Rows are points. The ring and each string are closed loops that go straight from each point to the next, and from the last back to the first. Before rounding, they use only three directions, however many columns there are. How many times does the string pass through the ring? Passing back the other way cancels.
(in the rows, 128 means zero)

Ring, 6 rows:
[[171 153 155]
 [115 177 148]
 [ 83 155 148]
 [ 91  82 152]
 [144  67 157]
 [174  91 159]]
String, 8 rows:
[[120  97 175]
 [123  98 154]
 [131  76 179]
 [138  47 182]
 [127  32 150]
 [113  54 133]
 [ 94  31 153]
 [107  74 180]]
Times through: 0
String (20 x 3):
[[171  86 187]
 [150 102 171]
 [141 101 143]
 [143  94 140]
 [142 104 171]
 [149  92 187]
 [160  51 177]
 [154  41 151]
 [143  52 128]
 [134  94 145]
 [133  89 133]
 [148  46 131]
 [161  41 161]
 [162  60 174]
 [157  81 178]
 [183  45 167]
 [175  53 133]
 [159  77 127]
 [176  66 143]
 [188  64 169]]
Times through: 0

Ring:
[[173 125 135 130 139  93 119 153 128]
 [140 157 121 126 138  90 129 147 145]
 [104 162 110 128 138  95 136 138 154]
 [ 75 151 104 132 138 102 140 128 158]
 [ 50 112 107 142 140 116 139 116 153]
 [ 53  84 115 147 141 123 135 114 145]
 [ 76  56 127 151 142 126 127 117 132]
 [127  47 140 149 141 119 117 131 117]
 [154  59 142 145 141 112 113 141 114]
 [174  86 141 138 140 102 113 150 117]]
String (20 x 9):
[[ 91  96 130 141 142 114 131 124 140]
 [ 60  80 147 144 147 126 138 109 145]
 [ 77  88 153 141 147 122 136 114 143]
 [ 88  86 118 145 140 116 128 125 137]
 [ 98  94 119 142 139 112 127 129 136]
 [ 63  83 152 143 148 126 138 109 145]
 [ 27  71 148 147 149 135 143  97 151]
 [ 23  72  99 153 139 129 137 106 147]
 [ 80  90  68 150 130 110 123 133 135]
 [ 33  94  79 150 135 120 135 115 149]
 [ 23 106 104 145 140 122 143 107 158]
 [ 27 117 139 138 147 124 150 102 163]
 [ 40 120 141 137 147 121 148 106 161]
 [  7 125 113 140 143 122 151 101 168]
 [ 39 113  77 145 134 114 137 119 153]
 [ 68 105  80 146 133 110 130 128 144]
 [ 94 102 101 143 136 109 127 132 139]
 [ 63  93  61 151 130 112 126 129 140]
 [ 40  84  77 152 134 120 132 117 144]
 [ 92  91  85 147 133 109 123 134 134]]
Times through: 1
String (12 x 9):
[[200 138 175 121 146  90 122 155 129]
 [169 158 101 127 133  82 120 161 135]
 [129 148  75 134 130  89 123 152 140]
 [107 121 109 137 137 103 129 136 141]
 [ 70 138 134 132 144 110 143 119 158]
 [ 29 121 131 138 146 121 149 105 163]
 [ 46  90 162 140 151 129 145 102 153]
 [ 45  41 158 152 149 139 136  99 138]
 [101  29 121 157 139 126 116 125 117]
 [132  63 102 150 134 110 113 142 117]
 [138  85 142 140 142 109 121 137 126]
 [160  99 163 133 145 105 122 141 126]]
Times through: 2

Ring:
[[189 170 146 148  84 132 130 137 105 108 104 157 134 118]
 [158 199 135 135  90 137 129 131 112 104 105 158 153 127]
 [111 202 114 124 109 144 124 124 121 108 120 146 172 140]
 [ 75 168 102 123 136 150 120 121 125 123 140 128 174 149]
 [ 72 124 110 132 155 151 120 125 122 139 149 116 157 151]
 [108  83 127 149 152 146 122 133 112 147 148 114 130 140]
 [155  79 137 160 128 138 122 139 105 140 138 122 117 126]
 [192 107 144 162 101 132 124 141 101 126 123 137 117 116]]
String (35 x 14):
[[118 210 158 124 121 145 142 131 115 112  92 163 146 144]
 [129 169 145 135 121 143 134 132 113 120 110 148 141 138]
 [141 170 115 137 101 139 121 128 115 112 126 141 159 129]
 [155 194 100 135  78 135 115 125 117  99 127 146 174 123]
 [170 218 110 133  66 133 120 127 115  91 112 158 172 120]
 [170 193 105 139  71 133 116 127 114  98 123 149 168 119]
 [185 211 134 138  69 132 128 132 110  94  99 165 154 118]
 [190 208 156 140  77 132 136 136 106  98  87 171 138 120]
 [208 202 124 145  54 127 122 133 107  91 105 163 154 109]
 [218 205 161 146  62 128 136 140 101  94  83 176 132 111]
 [185 179 174 145  96 134 142 141 102 111  86 167 119 123]
 [164 160 155 144 106 137 135 137 106 117 104 153 128 127]
 [159 154 141 145 105 137 129 135 108 118 114 146 136 127]
 [160 157 161 144 112 138 137 138 106 120 102 153 124 129]
 [159 151 120 145  97 136 120 132 111 115 127 139 148 124]
 [192 166 106 149  66 129 113 131 110 102 128 144 158 111]
 [207 180 127 149  62 128 121 135 106  98 111 157 147 109]
 [212 198 172 147  73 129 141 141 100  99  78 176 123 115]
 [190 196 184 142  91 134 147 142 101 106  74 176 118 123]
 [157 170 156 141 108 138 136 136 108 116 101 156 131 130]
 [138 150 141 141 120 141 130 134 111 123 117 142 137 134]
 [149 184 172 136 115 140 144 137 107 116  88 163 126 135]
 [152 201 163 133 104 139 141 135 109 109  89 166 137 133]
 [135 160 145 138 120 142 132 133 111 121 112 146 138 135]
 [142 170 119 137 102 139 122 129 115 113 123 143 156 130]
 [145 204 102 131  82 137 118 124 119  99 123 148 176 127]
 [138 243  97 121  73 138 119 120 123  88 115 158 191 129]
 [120 249 123 116  93 142 131 123 122  94 100 164 178 139]
 [114 213 141 122 115 145 136 128 118 109 101 158 157 143]
 [124 164 139 135 123 143 131 131 114 121 115 144 144 138]
 [124 161 141 136 125 143 132 132 113 123 115 144 142 139]
 [130 165 114 136 108 141 121 128 116 115 129 138 159 133]
 [129 194  93 130  91 139 114 122 121 104 133 140 180 131]
 [122 240  86 118  79 140 115 117 126  90 124 151 199 133]
 [119 235 120 119  97 142 129 123 121  98 106 159 176 139]]
Times through: 4
String (24 x 14):
[[188 146 178 153 106 134 141 144  99 121  92 159 107 123]
 [172 143 170 150 113 137 139 142 102 123  99 154 113 126]
 [150 142 136 145 112 138 126 134 110 122 121 140 137 129]
 [197 149 120 154  75 129 117 135 106 108 124 144 143 111]
 [226 163 134 157  58 125 121 139 101 101 110 156 136 104]
 [215 176 162 152  74 128 135 142 100 104  91 167 123 112]
 [181 176 178 145 101 135 144 141 102 113  84 167 117 125]
 [185 197 178 141  92 134 145 140 103 106  78 174 122 124]
 [146 168 163 139 119 141 140 137 108 120  98 156 128 135]
 [141 150 122 142 110 139 122 131 113 119 128 137 149 130]
 [149 174 116 138  94 137 121 129 114 109 124 144 159 127]
 [157 210 105 132  75 135 118 125 117  95 119 153 174 124]
 [150 227 119 127  80 137 126 126 117  94 106 161 171 128]
 [134 222 162 124 109 142 144 132 113 106  84 170 145 139]
 [134 187 151 132 115 142 137 132 112 115 101 156 142 137]
 [137 151 125 141 113 140 124 131 113 120 126 138 147 132]
 [162 191  93 137  72 134 112 125 117  98 131 144 176 120]
 [184 229 121 134  59 131 124 129 112  87 102 167 167 117]
 [178 208 162 137  86 135 140 136 107 102  85 171 136 125]
 [147 161 166 140 121 141 140 137 107 122  99 154 124 135]
 [155 155 137 144 106 138 128 134 110 118 117 145 139 128]
 [193 161 107 150  68 129 113 132 109 103 129 143 155 111]
 [239 167 139 159  51 123 123 140  99  98 104 161 131 100]
 [227 155 175 159  77 127 138 146  95 110  88 166 107 109]]
Times through: 4

Ring:
[[213 132  80 126 131 118 159 113 154 140  79 172  95 145]
 [184 180  96 131 126 124 150 120 148 148  80 168 109 139]
 [127 203 127 143 119 116 142 119 133 147  99 157 138 135]
 [ 87 177 136 155 112  97 145 101 115 138 125 143 162 141]
 [ 87 132 121 159 111  82 153  82 106 129 137 136 167 150]
 [122  75  99 153 116  74 164  71 113 120 136 141 150 158]
 [172  54  89 141 124  82 169  81 132 118 118 157 121 157]
 [204  72  82 132 129  97 168  96 147 125  99 168 102 153]]
String (7 x 14):
[[191   7 106 136 130  77 175  87 146 104 120 172 106 156]
 [190  28  26 143 122  73 179  50 117 123 120 137 125 174]
 [192  70  22 141 122  85 173  59 119 134 109 137 124 170]
 [213  69  30 134 126  93 173  72 132 133  98 150 108 165]
 [204 113  27 135 124 103 167  77 129 145  92 145 114 162]
 [153 112 142 138 125 100 155 116 146 122 109 174 120 138]
 [191  62 135 130 132  96 164 115 159 113 104 186  98 142]]
Times through: 1

Ring (6 x 14):
[[188 139 115 190 154 165 119 127  91 145 157 103 112 129]
 [228 129 111 214 178 153 118 121  91 129 166 109 101 111]
 [111 111 165 116 149 126 132 123 147 114 127 158 100 133]
 [ 48 113 171  72 113 113 151 128 170 110 100 174 107 155]
 [104 131 129 126 113 128 151 130 137 121 115 143 113 152]
 [134 140 122 152 125 153 135 131 112 140 134 119 117 148]]
String:
[[120 130 139 135 131 144 134 129 125 133 130 133 112 144]
 [ 91 136 136 119 109 144 143 133 130 136 118 133 119 159]
 [121 141 103 146 102 126 161 132 127 119 114 134 117 156]
 [127 130 118 143 120 122 154 128 133 113 119 142 110 146]
 [ 92 123 150 111 123 129 142 128 144 122 117 150 110 148]
 [ 50 118 170  76 113 124 144 129 161 121 105 164 111 157]
 [  7 110 183  41  98 101 159 129 188 104  84 190 109 165]
 [ 42 111 167  68 107 100 160 127 178  99  92 183 106 157]
 [132 124 132 141 135 126 143 126 134 115 126 144 106 138]
 [ 44 117 173  72 112 124 145 130 163 121 104 166 111 158]
 [ 53 120 165  80 111 125 146 130 159 121 105 162 112 158]
 [144 129 123 153 134 131 143 127 125 119 130 136 108 138]
 [139 136 110 156 120 130 151 129 122 120 124 132 112 146]
 [132 145 105 156 110 144 148 133 113 134 125 120 119 154]
 [180 144  98 189 135 152 137 129  97 135 144 108 114 138]
 [130 131 136 143 135 147 132 128 121 134 134 129 111 142]
 [129 138 139 145 134 169 120 131 107 154 143 113 118 146]
 [186 144 117 191 153 180 112 129  82 158 163  92 116 132]
 [238 144  93 230 169 172 115 126  71 147 173  87 110 118]
 [184 133 114 184 153 147 130 125 104 129 149 118 107 127]
 [146 132 136 155 145 158 122 128 110 142 145 119 112 137]
 [158 141 131 168 147 177 113 130  94 158 155 102 117 138]
 [186 148 109 194 146 179 116 131  81 158 160  90 118 136]
 [170 135 115 176 143 148 132 127 106 131 144 118 110 134]]
Times through: 4

Ring, 10 rows:
[[ 73 139 147 128  86 112 111 139 148 165  92 106 113 196]
 [ 50 154 153 174  83 100 114 125 136 182  86 135 113 160]
 [ 50 158 148 191  91 102 120 116 125 186  92 158 115 129]
 [ 75 152 130 184 112 118 133 109 113 175 115 185 120  88]
 [120 135 103 143 142 146 147 110 105 148 149 195 126  67]
 [150 124  86 107 164 167 155 115 105 124 176 186 131  77]
 [161 119  82  83 173 175 155 122 109 110 186 166 133 104]
 [154 117  92  67 161 169 146 134 124 108 175 133 131 151]
 [135 118 110  66 134 154 131 144 139 120 147 107 124 188]
 [115 122 124  78 113 139 121 147 147 134 125  97 119 203]]
String, 30 rows:
[[178  92  94   7 137 173 132 156 149 102 155  98 122 192]
 [151 104 107  43 121 156 127 150 147 123 135 109 118 180]
 [150 101 112  35 112 153 122 155 154 124 127  98 116 195]
 [130 111 122  44 110 145 117 158 158 125 124  75 117 230]
 [ 87 138 136 106 113 128 119 143 146 140 123  85 121 226]
 [ 80 144 135 133 115 124 124 132 135 150 122 115 122 186]
 [ 94 140 125 134 122 131 130 126 126 150 129 140 122 149]
 [103 121 136  91  87 124 113 146 153 155  96 107 111 189]
 [ 75 131 152 115  68 107 104 146 158 171  75  99 107 204]
 [ 22 163 171 189  66  84 103 129 145 194  66 113 110 195]
 [ 21 166 169 202  69  84 107 123 138 197  69 128 111 174]
 [ 43 151 161 175  65  91 107 128 143 194  67 133 108 161]
 [100 125 133 112  87 122 117 137 143 165  94 135 110 149]
 [ 99 136 123 132 117 131 130 125 126 153 125 150 120 133]
 [107 122 128 112  90 125 120 134 140 164  97 146 110 133]
 [ 57 158 140 204  96 105 128 107 114 190  97 189 116  83]
 [ 55 167 133 225 117 111 138  95 100 185 117 208 122  60]
 [ 63 169 123 223 138 121 146  92  92 173 139 211 129  57]
 [ 88 157 110 207 142 131 152  90  88 170 144 232 127  23]
 [127 132  98 146 141 148 150 106 101 152 148 212 124  42]
 [119 149  89 180 173 155 165  90  80 144 179 234 135  17]
 [109 149 100 164 163 149 155 102  94 140 170 196 134  71]
 [112 149  98 161 169 153 157 102  93 135 177 193 136  75]
 [150 133  77 124 187 174 166 105  90 116 199 200 138  60]
 [182 114  65  77 192 189 167 116  98 100 207 189 138  70]
 [187 105  70  52 178 188 158 127 112  99 195 166 133  99]
 [177 117  69  70 194 189 164 122 104  93 210 166 139 104]
 [144 132  86 104 183 172 158 118 104 108 196 159 138 119]
 [129 129 103 103 149 155 142 126 120 126 160 146 129 137]
 [144 111 106  66 125 153 132 141 138 129 138 129 120 153]]
Times through: 2
